Each row is a point. The points of each table are mixes of a few directions, plus a little noise. Count the directions of each table, and those that both share. Where both have some left over, give the other angles between the two spaces (their principal angles), to ten degrees, smallest first.

First:
[[ 13 -57]
 [  6 -29]
 [ -3  15]
 [ -2  12]
 [  1  -4]
 [ -2  15]
 [-11  45]]
Second (5 x 2):
[[ -2   7]
 [ -4  15]
 [ 15 -60]
 [ -8  33]
 [ -1   6]]
Directions: first 1, second 1, shared 1

First (6 x 4):
[[-21  -3  34  13]
 [ 10  22 -14  -9]
 [ 25 -25 -43 -12]
 [-15 -60  22  16]
 [ -2  27   4  -2]
 [  2  41  -2  -7]]
Second, 8 rows:
[[ 41 -32 -24 -33]
 [-25  12  13  21]
 [-22  55  22  11]
 [  4 -43 -12   2]
 [ 31  15  -8 -32]
 [ -1 -19  -4   4]
 [  3 -10  -4   0]
 [-30  22  18  25]]
Directions: first 2, second 2, shared 1; angles 40

First:
[[-15  55 -30 -29   4   2  10  -1]
 [ 26  14   3 -10 -18   7   8  10]
 [ 14 -37  10  27   8  14  -3   3]
 [ 13  -3  -1   5   1  12   4   5]
 [  1  -4  14  -6 -13 -15  -4  -1]
 [ -2 -41  28  15  -7 -19 -13  -4]
 [-13   1   1  -3   1 -11  -4  -5]
 [-24  14 -25   2  25   9   2  -7]]
Second:
[[  1  -1  -3   3   4   5   1   0]
 [  4  -3  -9   9  12  16   3   2]
 [  3  -2  -6   7   9  11   3   1]
 [  6  -5 -14  15  19  25   6   3]
 [  7  -5 -16  16  20  27   6   3]
 [-15  12  34 -36 -45 -60 -14  -7]
 [ -6   5  14 -15 -18 -25  -6  -3]]
Directions: first 3, second 1, shared 1

First (8 x 9):
[[ -8  24 -11   3   8   4  -5   6   0]
 [-24  12   3   0   3  -4  -6   7   9]
 [  4  17 -24  13  -1 -11  -5  32  26]
 [ -7   7   4 -13  -1   4  10  -3  -5]
 [  0   7   2  -2   5   8   0 -12 -14]
 [ 16 -10  17  21  -3   1 -17 -33 -25]
 [  1   3   1  -5 -12  -9  11  10   8]
 [ 18 -60   9 -17  -1   9  11  -7   0]]
Second:
[[ -3  32 -24   7   7   1  -3  21  12]
 [  3 -11   2  22  -3 -11 -19   3  11]
 [-21   5 -15  -7  18   9  -5  20  16]
 [ 16   2   5  -8 -11   0  15 -11 -15]
 [-19 -14  24  -4  -3  -2  -4 -17  -7]
 [  9 -13  17   7 -26 -22   8   2   8]
 [ -4   9  19 -17 -10   1  18 -19 -21]
 [ -9 -10  -6   4  24  17 -20  -8  -6]
 [ 24  18 -13 -18  -2  12  27  -3 -17]
 [  2 -19  -8  17   6  -5 -20  13  18]]
Directions: first 5, second 5, shared 5

First (11 x 12):
[[  4  26  -6  -9   5  10  -8   5  -3   0 -22 -10]
 [ -4 -26   6   8  -5  -9   9  -5   2   0  22  10]
 [ -5 -34   8  13  -7 -12  12  -7   3   1  30  14]
 [  2  13  -4  -6   2   6  -5   3  -2   0 -11  -5]
 [ -3 -24   5   9  -5  -9   8  -5   1   0  20   9]
 [ -1  -1   0   1  -1   0   0   0   0   0   0   0]
 [  3  25  -6  -9   4   9  -9   5  -2   0 -21 -10]
 [ -2 -20   5   8  -4  -7   7  -4   1   0  17   8]
 [ -1 -12   3   4  -2  -4   4  -2   1  -1  10   4]
 [ -1  -9   2   3  -2  -3   3  -1   0   1   8   4]
 [  8  60 -14 -21  13  22 -20  12  -5  -1 -51 -23]]
Second, 8 rows:
[[ -2   2  10  -2   9   3  -6  -7   1  -8   4   6]
 [  2   0  27 -15  14  -1   5 -14   0  -6  17  22]
 [ -6   2  22   2  25  -1   2 -30  -3 -14  13   9]
 [  1   4  -2  -2  -9   6 -18  14   7  -5   0   3]
 [  0  -2 -20  15 -17  -6   2   5   2  -5   3 -11]
 [  0  -2 -27   7 -12   1   6  17  -6  20 -25 -22]
 [  3   4  12 -24   9  13  -9  18  -2  20 -19   9]
 [  1  -7 -23  19 -18 -15  18  -3  -2  -3   8 -14]]
Directions: first 1, second 4, shared 0; angles 40

First (10 x 18):
[[ 25 -17  14  19  41   6 -46  24  22  -6  23  13  29 -14  30 -42  13  -3]
 [  4   3  -6  -3 -18   1  10  -3  -5   1   6  -2  -4  12  -3   8  -4   2]
 [-40  -1  18   1  59 -10 -14  -5   7   0 -49  -1  -3 -47  -7  -5   9  -7]
 [  5   3  -6  -3 -21   1  11  -4  -6   1   7  -2  -5  13  -3   8  -4   2]
 [ -6   3  -2  -4  -6  -2   8  -4  -4   1  -6  -2  -5   1  -5   8  -2   0]
 [-10   4  -2  -5  -5  -3  10  -7  -5   2 -10  -3  -7  -1  -8   9  -2   0]
 [  0   4  -6  -4 -17   0  13  -5  -6   2   2  -3  -6  10  -5  10  -4   2]
 [ 14  -4  -1   4  -1   4  -8   7   4  -1  15   4   8   6   9  -9   1   1]
 [ 10   2  -7  -2 -22   3   8   0  -4   1  14  -1  -1  16   0   5  -4   2]
 [ -3   3  -3  -3 -10  -1   9  -4  -5   1  -2  -2  -6   5  -5   7  -3   0]]
Second, 10 rows:
[[ -9   1   3  -1   9  -3  -1  -1   1   1  -9   0  -1  -8  -2   0   0  -2]
 [ 19  -1  -6   2 -20   5   1   4   0  -1  22   2   4  19   6  -2  -2   2]
 [  1   0   1   0  -1   0   0   0   1   0   2   0   0   2   0   0   0   0]
 [ 10  -1  -4   1 -12   2   1   3   0   0  14   1   2  12   3  -1  -1   1]
 [  9  -1  -3   0  -9   2   0   1   0  -1  10   1   2   8   3   0  -1   2]
 [ 51  -3 -16   3 -55  12   4  10  -2  -1  60   5  11  49  15  -4  -6   6]
 [ -9   1   3   0  10  -2  -1  -2   1   0 -10  -1  -2  -8  -3   1   2  -1]
 [ -6   0   2  -1   6  -1  -1  -1   1   1  -7   0  -2  -6  -2   0   1   0]
 [-31   2  10  -3  34  -7  -3  -6   2   0 -36  -2  -6 -29  -9   3   4  -4]
 [-37   2  12  -3  41  -8  -3  -7   1   1 -44  -3  -7 -36 -11   3   6  -5]]
Directions: first 2, second 1, shared 1

First (10 x 20):
[[ -2   6   3   6  -3   7   5  -5  10 -25   1   1 -20  -3   6   1  -7  -7
   -1  -8]
 [  1  -7   0  20  -5 -22  -6  -1  24   8  -4 -11   8   9  -2  -6  -2 -11
    1  -2]
 [ -3  -9   2  -8   8   7   4   4  -3 -10  -3   3 -11  -3   8   9  -5  -1
  -14 -15]
 [ 14  -1   1 -15  17  13  -2  -4 -15 -19 -20   4 -13   1   6   3   0  -4
   -5 -14]
 [  4   8  -7 -12 -11  -7  -4   1 -27  60  27   0  42   0 -18 -11  20  23
   22  36]
 [  4   7  -1   8   5   0  -4  -4   8 -29 -26   1 -11   3   1  -2  -3  -9
    5  -1]
 [ -1 -22   5   6  -8 -14   4   1  17  33  33 -15   7   2   4  -2  -5  -6
  -16 -20]
 [ -4   4  -1  11   3  -3  -3   1  11 -27 -26   3 -10   3   1   3  -5  -8
    1   1]
 [-17   3  -3  -9   0   9   3  12 -12  -4  -2  13   1  -8  -1  11   0  12
   -3  11]
 [  4  12  -1  -7  -8   8   3  -5 -14  12  19   1   6  -4  -5  -5   7   9
   13  14]]
Second (8 x 20):
[[  8   2  13  -4  -5   3  -9  -8  17  -8  -9 -13  -2  -5  12  -6  12  -3
   19  20]
 [ -4   5 -13  22   8 -22  -5  -5   1  -2 -24   5  11  15 -10  -3   5   2
   13  18]
 [-13 -33 -13 -21  16  -3  18  17 -12  12  27  24 -12   0   3  13  -5  15
  -37 -22]
 [  1  -1  23  -7  -4  17  -4  -9   7   3   3 -21  -5 -12  22   6   5  -7
    5  -2]
 [  5   5  12  -6  -6   5 -12   2  13  -8 -18  -8   4  -8   6  -3   4  -6
   10  14]
 [-10  24  -2  14  -8  12  -3   9 -26   9  -3  -1  15  -1 -19   9 -28 -10
  -15 -33]
 [ 15   8  -9  -3  -8  -4   1  -1   7 -11   8   7  -3   2 -12 -16   2   1
    9   8]
 [ -3 -10 -12   5   8  -9  13  -4  -6   6  16   9  -8   9  -2  -1   2   8
   -5  -4]]
Directions: first 5, second 5, shared 2; angles 70, 80, 90
